Each row is a point. The points of each table are mixes of a few directions, plus a little noise. Count the directions of each table, and those that both share. Where both have some left over, give the other angles between the two spaces (their principal angles), to ten degrees, smallest first.
In the rows, 128 means zero.

First (6 x 2)
[[174  90]
 [111 142]
 [109 143]
 [124 131]
 [170  93]
 [ 79 168]]
Second (4 x 2)
[[166  97]
 [ 85 163]
 [104 147]
 [157 105]]
Directions: first 1, second 1, shared 1

First (6 x 3)
[[138 162 143]
 [146 169 182]
 [119 123  70]
 [115  76 132]
 [113  90  86]
 [137 147 154]]
Second (6 x 3)
[[145 197 132]
 [128  97 179]
 [118  77 152]
 [115  91 112]
 [126 137  94]
 [135 171 102]]
Directions: first 2, second 2, shared 2

First (6 x 4)
[[146 135 132 133]
 [151 135 133 134]
 [ 93 118 118 119]
 [ 61 107 108 111]
 [ 86 117 116 118]
 [228 159 159 155]]
Second (7 x 4)
[[107 154 116 102]
 [ 94 170 118  81]
 [148 104 130 157]
 [125 128 180  96]
 [115 146  72 139]
 [147 103 179 129]
 [160  91 101 191]]
Directions: first 1, second 2, shared 0; angles 60

First (8 x 8)
[[ 90  86 157 119 123 132 205 117]
 [141 110 114 218  48 145  66 143]
 [145 170 119  59 199 111 124 121]
 [140 135 120 145 116 131 100 134]
 [153 165 111 107 158 120  89 131]
 [ 99 112 152  80 161 124 203 113]
 [136 129 121 152 108 133 101 134]
 [120 113 131 145 110 132 138 129]]
Second (9 x 8)
[[168  96 141 107  96 128 154 151]
 [110 112 131 155 138 119 103 130]
 [126 103 146 179 117 155 141 116]
 [127 162  95  92 150  94  91 116]
 [171 184 135 130  85 151  96  82]
 [ 74 150  84 104 200  91 119 128]
 [162 164 151  74  83 150 145 149]
 [136  97 123 117 136 139 201 133]
 [ 77  81 146 193 149 126 102 150]]
Directions: first 2, second 5, shared 0; angles 30, 30

First (8 x 9)
[[155  92 131 151 134 131 168 130 112]
 [168  91 137 169 145 133 187 124 114]
 [128 173 105 133 135 129 109 112 153]
 [ 96 188  60  73  98 124  47 133 154]
 [113  96 139 103 111 125 121 149 108]
 [ 89 163 151 105 125 123  87 124 142]
 [100 118 182 117 130 124 124 133 119]
 [173 102 119 171 146 133 181 120 120]]
Second (10 x 9)
[[103 131 127 136 127 124 117 122  93]
 [101 112 131 142 113  86 124 108 125]
 [122 195 110 111 107 118  82 141   7]
 [169 118 142 154 134 118 113 178 104]
 [113 114 124 114 142 135 136 141 140]
 [149 108 125 103 154 142 140 182 156]
 [172  98 138 126 128 107 151 147 208]
 [ 50 115 121 126 137 148 139  76 129]
 [163 160 135 146 116 178 142  68 163]
 [138 130 128 123 120 122 137 116 155]]
Directions: first 3, second 5, shared 0; angles 40, 50, 70

First (8 x 12)
[[133  94 137 136 158 151 183 119 145 121 170 126]
 [128 150 184 110  99 166 118 180 161 176 132 149]
 [148 189 107 152 107 150 113  71 114 205  18  87]
 [112 139 152  85 121 112  74 165 152 108 137 154]
 [136 113  84 155 154 116 157  73 103 112 113 100]
 [125 101 158 109 157 150 156 143 167 114 179 142]
 [124 105 110 139 131 105 137 132 105  95 155 131]
 [118 131  92 138  98  74  86 142  76  94 120 134]]
Second (8 x 12)
[[126  88 163 112 163 137 172 145 157 111 198 149]
 [121 129 144  93 155 117 120 114 156 125 136 137]
 [125 138 140 111 134 139 121 125 151 138 122 130]
 [165 148  88 200 111 144 119  94  74 148  37  76]
 [124 149 146  57 202  91  87  58 179 128  92 129]
 [120 139 115 171  44 174 138 194 102 147 136 129]
 [135 116 117 155 119 126 140 133 103 122 132 121]
 [107 116 113 125  95  96 127 162 102 105 172 151]]
Directions: first 4, second 4, shared 2; angles 30, 30
